Each row of a before or after table is a point. The points were changed in one or more steps. Then noise was added and the rows were shuffled. The steps act on columns, c1 being the first. Write out the steps. A step turns or swaps two columns, mirrors them in a line or flattens them onto one, adds a multiple of one to another, or multiplies or shifts one. Angles are multiples of 10 degrees, from the lower column toward the higher: turns from -170 to 170, lines from 10 to 170 but not 90. Use the fewest steps. Two steps may share a column if one is a turn and the other turns, adds or multiplies; they go together, in the order done. Otherwise the lowest column goes first.

Before (12 x 3):
[[ -6  14 -32]
 [ 30   7   3]
 [-36 -15 -24]
 [-25  34  -4]
 [  8   4   9]
 [ -9  10 -13]
 [ 20  -4   3]
 [ 13  31  22]
 [ -9   3  20]
 [-14   6 -33]
 [ 40  -9   3]
 [-10  -3   5]]
After (12 x 3):
[[-45  14 -25]
 [ 26 -15  -3]
 [-13 -34  17]
 [ 47 -27  -1]
 [ 10 -11   8]
 [-21  80 -22]
 [-10  96 -13]
 [ 18  29  41]
 [-32  86  18]
 [-14 -15   6]
 [ 39  11   4]
 [-10  47  -4]]
Steps: multiply c1 by 1.3; turn c2 and c3 by 40 degrees; multiply c2 by 3

Before (14 x 4):
[[-13  28  35  25]
 [ -7 -39 -39  12]
 [-23 -21 -42  -6]
 [-25   4  16  42]
 [  5  25  21  15]
 [-14  36  30 -22]
 [ 19 -18 -62  -6]
 [-22 -23 -11   1]
 [  4   0 -18  31]
 [-26  42  41  22]
 [  7 -28 -11 -15]
 [-31   1 -20  16]
 [ -6  37  26  24]
 [ 27 -27 -35   6]]
After (14 x 4):
[[-32 -19  -9  16]
 [  7   5  45 -15]
 [-20   1  25   1]
 [ 20 -45  53  -6]
 [ -7 -15  42  12]
 [-25  11 -55  42]
 [ -7   6 -69  24]
 [-15  15 -66  26]
 [  5 -17 -22  32]
 [-13   9 -23 -22]
 [  5   5 -46  14]
 [ 26 -17  34   7]
 [-23 -26  43  -8]
 [-26  15 -78  21]]
Steps: turn c2 and c3 by -120 degrees; add -1 times c4 to c3

Before (9 x 6):
[[-22  -7 -43  15 -49  13]
 [  9   7 -29 -11 -14  -2]
 [-20 -30  72  -7  28  37]
 [ 35 -36  48   3 -36   4]
 [  4 -37 -26 -68 -23  30]
 [-12   3  55 -32  23  39]
 [ 13 -10   8   0  34   1]
 [ -4 -25   8  -8  -4 -20]
 [ 14  -6   0  -8  43  36]]
After (9 x 6):
[[-50  -2 -59  -1   2  11]
 [-23 -59 -45 -29 -12  33]
 [-11   0 -51  -1 -11  -3]
 [ 13 -13  32  -7  19  32]
 [  2 -19 -10  -8   1 -18]
 [-27 -21  31 -16 -41   7]
 [ 43 -12 -24  -3  -2  34]
 [ 41 -10 -16  -8  -6   0]
 [ 18 -25  56 -13  25  35]]
Steps: turn c1 and c5 by -70 degrees; flatten c2 and c4 onto the line at 30 degrees; shift c3 by -20

Before (9 x 9):
[[ -5   8  -7   4 -95   9  11   4  12]
 [-18   6   4 -17  21 -11  -4   9  20]
 [ -7  11  15   0   2   4  12 -14   7]
 [-12 -31   8 -10  25  13  -5  10 -25]
 [ -8  20  -8 -10  28  13  12  14   8]
 [ -7  18 -15  -9  15   9 -30 -11   3]
 [  7  22   7   1  14  -3 -21  13  -1]
 [-15  12  15  -7  -5  24 -16   8  11]
 [  4   3  14 -38  23   8   9   4   1]]
After (9 x 9):
[[  -3    9   -3   -6   55   16    9   12  -12]
 [  -4    6   -6  -16    2  -26   23   13   -6]
 [   5   -3  -21  -10   49  -11    6   -7  -30]
 [  -2   11  -16   -1   15  -19   -4   11  -24]
 [  -6   -3   -9    3 -118   85   13    6   10]
 [   2   12    1    1   16   -1    9  -11   10]
 [   0    8    2  -35   55  -17   -1    1   11]
 [  -5    1  -22   -7   80  -18    7   13   11]
 [  -6   -5   33   -9   71  -18  -25   15   -6]]
Steps: flatten c1 and c8 onto the line at 110 degrees; turn c2 and c3 by -60 degrees; multiply c2 by 0.7; turn c5 and c6 by -60 degrees; multiply c5 by 3; swap c7 and c9

Before (13 x 11):
[[ 42  17  54  27 -13 -11  36 -28 -19  -5  -9]
 [ -2   2 -22  16  19  20  15  45  12 -21  24]
 [-12 -15  -1 -13 -39  -4  26   5 -28  17 -58]
 [ -9   4  45  33 -21 -11  18  35  -6 -31 -17]
 [ 11   6  -2  -5   3 -37  -7  43  51 -26  -1]
 [ 11 -11  13  29  11  58  34  -8  32 -31  -1]
 [ 13  14  17   7  -4  -3 -23  26  10  18 -26]
 [ 24 -28   3  25  12 -15  25  46   5 -11 -34]
 [-30  22 -44  38 -21  14  18  34  21 -10 -59]
 [-22  28  -8 -19  -9  50  65 -51 -42  -9 -14]
 [  9  47  35   1 -67  -2  44  32  14  48 -12]
 [ 36   3  22  30 -57 -34   6  37  15 -20  23]
 [-46 -10   4  42  11 -18   8 -11   5  -4 -18]]
After (13 x 11):
[[ 52  25 -20 -10 -27 -22  81 -20  63  10 -14]
 [-12 -30  23   3   3  24  30 -11 -48  -3 -32]
 [-30   3  30  19  10  39   8   4 -40  61  23]
 [-10   3  33  45 -16 -10  22 -17 -32  32 -16]
 [-16  -6  41   0  -6 -45  12   9   9  -9 -20]
 [ -3 -19 -14  -3  47 -11  34 -27   3  23 -57]
 [ -3  50   0  34  41   9  56   1 -33  35 -15]
 [-36   7  -3  -1 -30  12  -9  36 -58  12  -3]
 [ 18   4  18 -26 -34  -6  19  -1 -45  -7  22]
 [-10  14  24  52  -7  45  47  -9  32  16 -10]
 [ 13  21  37 -44 -16 -28  26   8 -39  22 -57]
 [ -5  15   5  17   8  11 -31   1 -26  -6 -29]
 [ 57 -15  31  13 -22  10  44  29  -3   9  -5]]
Steps: swap c1 and c6; turn c5 and c10 by -120 degrees; add -0.7 times c2 to c5; swap c3 and c4; multiply c7 by 1.3; turn c8 and c9 by -110 degrees

Before (8 x 14):
[[ 20  16   5  26  26 -52   3  12  -1 -47  -8  54 -36  75]
 [-17  -1 -13  16 -30  -9  31   7  30  -8  -9 -27   3 -12]
 [ 15 -20  53   4  -4  25 -10  15  43 -34  16 -19 -22 -12]
 [ -1  16  22   1 -12  16  18  28 -48 -31  24  22 -18   3]
 [  3 -10  -1 -35 -13   6  12  -4  -1 -20  11  27  12 -27]
 [-42   0  56 -10 -36 -19  22  -8 -25  44  13  26  33 -22]
 [ 39  -3 -16  -2 -38 -34  38  -7 -13 -17  27  36 -22 -72]
 [-11  36  39  25 -44  17  42 -19 -12 -10  14 -12  19 -16]]
After (8 x 14):
[[ 10  19 -14   5 -25 -16  31   7 -50 -12  18 -19 -29 -12]
 [  3  -7  -9 -24 -13  25  13   3   0 -22  -6   2  40 -25]
 [-21  -5  32  -5  26 -55   3 -11  -1 -45  -2  57  35  69]
 [ 12 -25  45  13  -8  20  -8   8 -72 -34 -14  12 -36 -27]
 [-14  12  20   8 -16  13  13 -53  64 -31 -19  26  15  -8]
 [-26  27  32  32 -46   3  41   6  22  -9   0 -22  -1 -27]
 [-14 -35 -42 -17 -44 -28  38   0  18 -15 -13  38  26 -64]
 [ 21  36  43 -16 -37  -7  20  -8  39  43   0 -14  53 -40]]
Steps: mirror c1 and c2 in the line at 120 degrees; turn c3 and c14 by -20 degrees; turn c4 and c6 by -30 degrees; mirror c5 and c11 in the line at 170 degrees; multiply c9 by 1.6; turn c8 and c9 by -160 degrees; turn c12 and c13 by 60 degrees; multiply c13 by 1.3

Before (13 x 18):
[[  0  52 -13 -61 -36 -11  23  14 -58  14  80 -12 -21 -42  42  -3   4  35]
 [-17  37 -17 -32  22  -8  -9  12 -44  -8 -22 -27   1   0  26   8 -18   2]
 [-33  -3   7 -34 -14  37 -15  26 -43 -41  30 -32   6  52 -13 -16 -22  -2]
 [  8 -15 -10  41  -5 -21 -30  12  17  22  -4 -33  10 -38 -24  53 -27 -16]
 [  1   9  12  28 -10 -14 -18  12   1  -1  26  13   6   4  -7 -52 -35  24]
 [-66  14 -54  48  16  35   0 -32  -5 -19   8  -5 -13 -17   8 -15 -73  15]
 [-15   5  43  34  19 -37   5  -1   5   3   7 -22  10 -36 -25   9 -24   7]
 [-30 -14  -6  58  -6 -17  -3  26  -6  22  39 -46 -31  14  -9 -33   1  29]
 [ 31 -45  59   3   1 -12   3 -21  10  51  35 -40  21   7   2 -17 -17  -2]
 [ 13  23 -40 -10  -9  22  55 -14 -16  -5   8 -24 -27 -36   5 -50 -50  77]
 [-37 -23   9  21   0   1 -11  11  -7  -7  -4 -31  34 -21  12   6 -22  25]
 [-21  12 -35  25  14  45  -5   5  51 -33  38 -58  48 -18  -2  21 -24   5]
 [-22  29  12  -5 -15 -19 -18 -47 -20  15 -22 -26  29 -22 -11   1 -31  11]]
After (13 x 18):
[[ 26  36  27 -34 -18  -7   0   9 -42  -7 -26 -12   7  12  27   6 -17   3]
 [ 49 -11  25  55 -45 -16 -25   4  -6  17  36  -7  11  30 -13 -32   1  32]
 [ 46 -24  18  22 -39  -3  36  26  -4  -4  -9  13  -2  -1  12   5 -21  29]
 [ 11  16  83  49 -27  35 -11  -2  -4 -20  11  12   4 -34  10 -14 -72  15]
 [ 22 -15   2  41 -45 -21  19  40  14  20 -21 -25  24  -8 -26  55 -27 -15]
 [ 43 -46 -68   1 -38 -13  17 -20  14  51  35  -6 -10 -14   1 -15 -15   0]
 [ 36  29   7  -9 -56 -18  32  -3 -16  18 -31   8   4 -52 -10   3 -28  11]
 [  5  52  10 -60 -76  -8 -26  44 -54  15  90 -15 -16  -7  46  -2   1  35]
 [ 43  -5  14 -34 -55  38   4 -34 -46 -42  23  10   9  51 -10 -16 -23  -2]
 [  5  26  18 -11 -47  22 -44  23 -19  -4  34 -47 -46 -28   6 -48 -49  79]
 [ -8  12 -10  28 -51 -13   9   2   2   3  17  10  13  12  -5 -51 -33  24]
 [ 39   8 -21  34 -18 -37   8  33   6   7   9  25  -8 -21 -23   9 -26   7]
 [ 45  13  39  25 -24  44  45  19  50 -36  34 -35 -13  -4  -1  24 -25   1]]
Steps: turn c1 and c3 by -140 degrees; turn c1 and c12 by 60 degrees; shift c5 by -40; add 0.5 times c7 to c11; turn c7 and c13 by -110 degrees; turn c8 and c14 by 60 degrees

Before (8 x 24):
[[-36   0  19   1  14  40 -18  16   4 -13 -23  -5  23   5   4  25  -8 -22
    3   5  -7 -52 -26   0]
 [ 17  18   9  -8 -28  31  -4   1   3 -13 -31  16 -26   3 -11  23 -10 -28
   -9  25  -5 -17  -3   8]
 [ 18 103  13  44  -4  44 -33  18   2  66   9  16  27  11 -82  15  99 -55
  -17  14  -4   1  71 -19]
 [ 22  -9  -9  -4  -7  52  14  18 -35 -18 -16  -9  27   1   4  13 -10  -6
  -35   4  10   5 -16 -16]
 [  4 -20 -23  23 -17  30  11   8 -12  23  47  14  31  19   4   7 -15  -9
   -2  38  10  21  73  79]
 [ 10 -13   4  55 -10  19  16  10 -12   7 -26  -3  -1  18   4  19  -6 -17
   -7  12 -19  21 -40 -21]
 [-62 -20  16  -2  25   9  16  18  -4 -19   2  -1 -98  19 -44  -8 -15  -6
  -82  13  -7  14 -43 -17]
 [-15 -28   2  -6   4 -43  20  -4 -47 -16 -22   5  34   7 -40  23 -13  -3
   -8 -30  -3 -22 -20  13]]
After (8 x 24):
[[   7  -18   17   21    5   12   -4    7  -13  -32   25   15   33  -24
    -5  -16  -19   -4  -12    9    9   23   77   80]
 [  10  -15   11   58    7    3    3   13  -18  -22    3   -4    4  -22
   -15   14   -5  -19  -10   23  -19   15  -43  -20]
 [ -65  -22  -19    0    8  -23   74   15   -4   -1   31    5 -103  -21
   -44    8  -17   -6   31   10   -7   14  -45  -20]
 [ -17  -27   15   -7  -14   -3   36    0  -50   42  -21    3   30   -5
     5   19   -8   -3  -14  -15   -1  -24  -20   15]
 [  15   22   13   -6   36  -28   14    0    1  -27  -12   18  -15   -5
     1   22  -13  -27   10   39  -10  -17   -5    9]
 [  17   -4   17    1   -3  -36   13   18  -37  -49   -5  -10   25   -3
   -34  -10  -13   -7    6    4    9    4  -13  -18]
 [  18  103    7   42   -8   50   75   14    4  -61  -17   15   24  -11
    39   21  100  -53   40    7   -3    3   70  -22]
 [ -38    1   14   -1  -28  -27   -6   19    0  -34   -5   -6   19   -5
    12   27   -7  -24   10   14  -10  -55  -22   -1]]
Steps: mirror c3 and c16 in the line at 60 degrees; mirror c5 and c13 in the line at 100 degrees; turn c6 and c10 by -110 degrees; turn c7 and c19 by -120 degrees; turn c7 and c15 by 120 degrees; turn c11 and c20 by -30 degrees; add -0.5 times c23 to c11; multiply c14 by -1
